Each row is a point. The last column is the point's height on a tilted bowl or saddle (a function of degree 2), plus a little noise. Count its main directions that bend up, bend down and stay straight.
In the rows, 128 means zero.

Points (12 x 3):
[[100  70 125]
 [124 170 142]
 [119  98 104]
 [ 50 184 116]
 [144 123 113]
 [157 137 132]
 [ 98 154 116]
 [134 194 185]
 [112 114 105]
 [155 206 237]
 [116 174 142]
 [119 188 161]]
Directions: 1 up, 0 down, 1 straight

Points (10 x 3):
[[189 145 174]
 [ 95  90 104]
 [134 134 158]
 [143 103 158]
 [164 112 162]
 [ 82 179  88]
 [119 135 135]
 [122 201 215]
 [193  90 140]
 [ 90  64 119]]
Directions: 1 up, 1 down, 0 straight

Points (18 x 4):
[[ 86 115 100 103]
 [181 184 154  62]
 [175 163 184  80]
 [119 158 129 104]
 [174 116  38  96]
 [135 114 105 113]
 [ 58 169 119  92]
 [165 182 105  62]
 [106 159 161 107]
 [119 158 148 106]
 [153 157 133  96]
 [185  69 171  76]
 [156 142  76  94]
 [197  42 141  78]
 [ 63  98  92  87]
 [112 141 102 106]
 [118 156 166 106]
 [122 168  99  89]]
Directions: 0 up, 2 down, 1 straight

Points (25 x 5):
[[181  87  52 182  53]
 [168 136 170  82 105]
 [144  95 193  80 108]
 [161 157  96 187  72]
 [160  96 131 124 118]
 [150 147  94 121 102]
 [166 119 144 125 116]
 [190 180 161 108  78]
 [170  65 117 136 102]
 [109 166  67 166  77]
 [121 156  71  94  88]
 [ 57  72 153 165  95]
 [142 166 171  74  96]
 [127  55  99 109 100]
 [ 98 119  71 116 100]
 [158 143 142  27  69]
 [135 129 170 148 119]
 [105 181  85 113  87]
 [105 101 122 118 123]
 [151  85 133 104 116]
 [111  57 145 121 111]
 [ 98 115 128  99 121]
 [114  31 145  83  85]
 [116 205  93 196  45]
 [130 187 111 152  85]]
Directions: 0 up, 4 down, 0 straight

Points (23 x 5):
[[128 197 103  91  93]
 [112 167 119 191  91]
 [ 97 132 142 130 123]
 [165 154 157 123  86]
 [105  77 142 107 123]
 [118 104  85 137 155]
 [ 34 140 172  77 144]
 [197  87 110 153  36]
 [106  75 135 154 119]
 [116  87 159 181 112]
 [ 53 150 125  82 159]
 [146 149 107 109 107]
 [137 141 157 133 103]
 [136  65  79 160 144]
 [162 170 202 151 122]
 [127 114  48 151 187]
 [129  69  77  86 179]
 [103  42  82 181 177]
 [123  70  96  66 174]
 [196 119 158 156  52]
 [128  70 154 145  92]
 [117 177 175  67 152]
 [105 106 175 148 119]]
Directions: 2 up, 2 down, 0 straight

Points (45 x 7):
[[188 135  98 142  86 181 164]
 [164  80  95  50 113 169 215]
 [ 90  91 167 249  94 122 169]
 [160  73 160 198 109 129 164]
 [105 110 126 150 167 173 168]
 [105 188 102  98 141  88 143]
 [193 103 140 143 149 144 175]
 [138 246 139 140  73 101 132]
 [131  68 148 134 123  68 150]
 [107  74 134 139 130 181 178]
 [117 130  84  75 118  88 153]
 [135  71 216 156  76  75 153]
 [ 72 112  66 113  69 148 153]
 [114  63 192 167 135  73 161]
 [142 139 156 123 159  98 137]
 [ 88 169 151 129 100 105 128]
 [ 85 131 183 114  82 138 150]
 [124 151 125 155 105  87 120]
 [227  67  62 205 187  54 242]
 [119 165  70 146 160 146 164]
 [127 121 168 112 157 194 187]
 [154 101 103 192 114  82 142]
 [ 88 193 106  82 121 171 178]
 [117 131 170 114 116 177 167]
 [147 161 129 100 106 149 148]
 [129 136 150 190 164 166 161]
 [177 124 135 159 134  94 140]
 [123 115 172  95 138 108 146]
 [ 41 111 157  33 133 150 215]
 [165 141  89 155 164 175 179]
 [125 140 134 126  98 146 139]
 [ 92 137 188 139 121 137 150]
 [150 121 148 116 164  74 140]
 [137 132 129 130 180  86 147]
 [ 74  55 115 125  90 116 168]
 [149 187 130 170  80 170 149]
 [111 143 141 171  78  87 120]
 [150 104  81 107 148 165 188]
 [137 128 142 174 151 179 165]
 [170 105 154 180 101 135 150]
 [157 113 146  61 151  71 152]
 [148 138 156 125  81  98 118]
 [ 84 117 236 105 131  73 149]
 [ 83 159 207 124  85 127 149]
 [165 206 192 167 143 144 163]]
Directions: 4 up, 0 down, 2 straight

Points (64 x 9):
[[178 151  59 137  75 136 102 157 103]
 [139 142 128 126 108 124 114 145 124]
 [118  60 136 119 104 171 191 106  35]
 [ 75 166 167 158 119 105 159 169 129]
 [185 166  86 190 183 189 143 159 111]
 [101 190 114 105 164 120 156 142 113]
 [214 192 169 108 137 168 147 127 117]
 [157 176 135 122 111 188 197  71 110]
 [137 179 151 160 104  99 200 140  97]
 [178 160  88 185  81 112 103 111 111]
 [121 178 148 100 160  91 133 178 104]
 [ 94 175 129  41 223  89 171 123   7]
 [114 100 118  88 107  98  30 159 120]
 [102 176 141  78  75 174 145 148 134]
 [143 131 145 136 188 198 169 178  77]
 [129  89  87 112 108 156 154 138  97]
 [112 159 154 105 133 162 140 166 122]
 [159 148 110 114 187 180 112 184  98]
 [154  79 120  26  89  87 149 194  68]
 [125 161 164 111 103  56  64 141 134]
 [114 109 106  75  66  96 111 137 108]
 [190 186 159  91 168 175  88  94 134]
 [120 119 125 191 166  91 109  96 134]
 [106  85 124 174 152 177 104  51 100]
 [108  42 161 170  35  98  81  92 103]
 [ 91 155  85 243 125 106  78 109 106]
 [215  68 126 158 140 159  82  77 113]
 [126  95 148  82  90 158  81 106  86]
 [180  99  99 118 128 117 111 101 116]
 [ 62 168 231  59 134 133 118 110 141]
 [168  68 148 151 132 131  84 183 100]
 [138 130  79 173 185 169 201 193 103]
 [147 177  20 179 165 135 148 127 106]
 [164 154 149 161 193 113 174 118 100]
 [150 137 153 107 106  92 109  80 123]
 [166 116 184 183 122 210 157 170  43]
 [101 114 118 101 155  90 147  50  67]
 [114  83 138 140 123 118 165  97  72]
 [ 67 210 221 127 203  76 130 155 133]
 [135  89 130 117 159  90 149 135  79]
 [192 113 122  94 182  56 119 201  81]
 [199 159 111 119 175 149 108  96 134]
 [ 98 139  85 161 118  27 160 113  80]
 [120 163 134 132  92 152 140 134 130]
 [ 81  99 111 124 137 182  43 124 110]
 [184 130 108 172 102 124 148 133 109]
 [111 134 121 172 140  66 201 166  74]
 [101 164 166 162 157 135 178 118 114]
 [149 120 147 130 130 140 163 159  94]
 [143 121 143 129 200 122 111  77 122]
 [152 184 127 136 137 136  91 131 136]
 [201 109 112 132 167 115 144 113 109]
 [129 148  46  85  92 151 124  91  56]
 [120 168 113 143  96 187 177  63 107]
 [184  96 113 139 170 164 185 138  70]
 [128  84  31  57 146 124 131 144  58]
 [139 172  90 194 108 129 170 159  95]
 [159 112 169 163  82 126 133  64 103]
 [ 67 181 157 127 112 161 205  51 129]
 [114 151 151 172 198 101 104 109 147]
 [117 140 120  89 178 103 143 168  85]
 [111 113 130 135 162  70 170 142  78]
 [185 180 119 134 139  82  88 160 121]
 [103 172 153 114 168 179  42 144 130]]
Directions: 2 up, 4 down, 2 straight
